Each wall is flat, endless, passes through zero and stands at right angles to its row. A trip goes straight from one point to another. List the walls that it crosses, first one first.

Walls:
(1): [ 0.43  0.32 -0.30]
(2): [-0.38  0.47  0.12]
(3): [-0.46  0.68  0.10]
(4): [0.05 0.30 0.38]
(5): [-0.58 -0.15  0.65]
(6): [-0.06  0.66  0.06]
(7): [-0.08  0.89 -0.21]
(8): [0.27 0.15 0.69]
(9): [-0.25 -0.15  0.13]
Trips:
[-0.23  0.10  0.71] to [-0.55 -0.59  0.30] => 6, 3, 4, 2, 8
[-0.22  0.47 -0.29] to [ 0.10  0.81 -0.41] => none
[0.65 0.86 0.22] to [-0.75  0.67  0.34] => 5, 9, 1
[-0.76  0.05 -0.50] to [-0.57  0.45  0.47] => 4, 8

Walls:
(1): [-0.54 -0.10  0.56 -0.66  0.38 -0.15 -0.09  0.28  0.20]
(2): [-0.48  0.12 -0.33 -0.27  0.16 -0.34 -0.11  0.44 -0.14]
(3): [ 0.14  0.71 -0.03 -0.25  0.34 -0.37  0.15 -0.20  0.68]
(4): [ 0.46 -0.46 -0.24 -0.03  0.35  0.68  0.93  1.04  0.30]
(5): [-0.71  0.06  0.24  0.20 -0.23 -0.29  0.05 -0.17 -0.07]
(6): [ 0.17  0.31 -0.62 -0.51  0.09  0.24 -0.09  0.12  0.75]
Trips:
[ 0.27 -0.08  0.53  0.41  0.06  0.52 -0.47  0.39 -0.09] to [-0.21  0.45  0.24  0.24 -0.91  0.18 -0.47  0.58  0.34] => 5, 4, 6, 2
[ 0.24 -0.15 -0.14  0.15  0.67  0.49 -0.30 -0.57 -0.44] to [-0.39 -0.45  0.03 -0.44  0.21 -0.65 -0.33  0.82 -0.02] => 1, 2, 4, 5
[-0.49 -0.33 -0.12 -0.28 -0.13  0.15  0.01  0.72 -0.94] to [-0.02  0.53 -0.17  0.38  0.49 -0.71 -0.18  0.19  0.64] => 3, 6, 4
[-0.58 -1.23  0.19  0.46 -0.11  0.76 -0.47 -0.08 -0.35] to [-0.41  0.40 -0.52 -0.26  0.52  0.23 -0.42 -0.88 -0.32] => 4, 1, 2, 6, 3
[ 0.49  0.12  0.54  0.25  0.09 -0.35 -0.09  0.03  0.36] to [-0.22  0.09 -0.08  0.67 -0.32  0.37  0.06  0.58 -0.11] => 1, 4, 5, 3, 2
[-0.24  1.13  0.16  0.85  0.13 -0.53  0.11  0.43  0.57] to [-0.51  0.10 -0.38 -0.49 -0.25 -0.21  0.02 -0.85  0.06] => 1

Walls:
(1): [ 0.58  0.05  0.02 -0.16 -0.30 -0.80  0.68  0.11  0.09 -0.02  0.08  0.23
 -1.02  0.26  0.11 -0.27 -0.91  0.59]
(2): [ 0.72 -0.31  0.07  0.42 -0.11  0.40  0.41 -1.06  0.00  0.36 -0.11  0.45
  0.06 -0.50  0.18  0.77 -0.14  0.06]
(3): [ 0.43  0.02  0.25 -0.46 -0.01 -0.06 -0.20 -0.32  0.34  0.27  0.22  0.78
 -0.82  0.09 -0.70  0.59 -0.17 -0.23]
(4): [ 0.15 -0.56  0.13  0.29  0.56  0.54  0.02  0.12 -0.54  0.10  0.50  0.20
  0.30 -0.30 -0.01  0.11 -0.04 -0.22]
(5): [ 0.29 -0.17 -0.26 -0.28 -0.06  0.08 -1.03 -0.61  0.85  0.26  0.27  0.16
  0.22  0.53 -0.25 -0.42  0.54  0.80]
(6): [-0.01 -0.12 -0.44 -0.25  0.25  0.29  0.02  0.57  0.63 -0.21  0.36  0.17
 -0.72  0.91  0.32 -0.64 -0.48 -0.21]
(7): [ 0.64  0.40 -0.18 -0.40 -0.01  0.26  0.20  0.29  0.91  0.10 -0.10 -0.28
 -0.04  0.10 -0.68 -0.33 -0.01  0.47]
(8): [-0.20 -0.42 -0.28  0.31 -0.49 -0.79 -0.54  0.79 -0.24  0.65 -0.39  0.20
 -0.04 -0.45 -0.27 -0.05 -0.46 -0.28]
(9): [-0.65 -0.13 -1.12  0.06 -0.34 -0.49  0.04 -0.44 -0.22  0.76 -0.22 -0.06
  0.52  0.29  0.46 -0.19 -0.63  0.02]
(10): [-0.16  0.49  1.75 -0.04 -0.69 -0.59 -0.11 -1.12  0.03 -0.31  0.00 -0.05
 -0.11  0.35 -0.01  0.10 -0.03  0.06]
(11): [ 0.49  0.91  0.17 -0.50 -0.01 -0.25 -0.26  0.86  0.28 -0.46  0.37 -0.52
  0.12  0.24 -0.02 -0.39 -0.14  0.33]
(12): [ 0.34 -0.06 -0.26 -0.30  0.06 -0.04 -0.02 -0.12 -0.22  0.44  0.46  0.85
 -0.48  0.20 -0.03  0.35  0.45 -0.61]
Trips:
[-0.21  0.02  0.58 -0.23 -0.68 -0.22  0.39 -0.88  0.19 -0.17  0.15 -0.33
  0.40  0.08 -0.31 -0.29  0.66 -0.18] to [ 0.61 -0.74  0.56  0.30  0.79 -0.11  0.27  0.55 -0.15  0.08  0.12 -0.64
  0.05  0.09 -0.42 -0.06  0.10  0.03] => 4, 11, 2, 5, 10, 1, 8
[ 0.68  0.45  0.09  0.07 -0.73 -0.22 -0.10 -0.82 -0.52 -0.04  1.22 -0.34
  0.86 -0.60  0.64 -0.48 -0.09 -0.67] to [ 0.10  0.05 -0.21 -0.36 -0.55 -0.18  0.70  0.41 -0.20  0.11  0.00 -0.14
 -0.19  0.10 -0.73 -0.21 -0.51  0.11] => 1, 8, 7, 4, 12, 2, 3, 6, 10
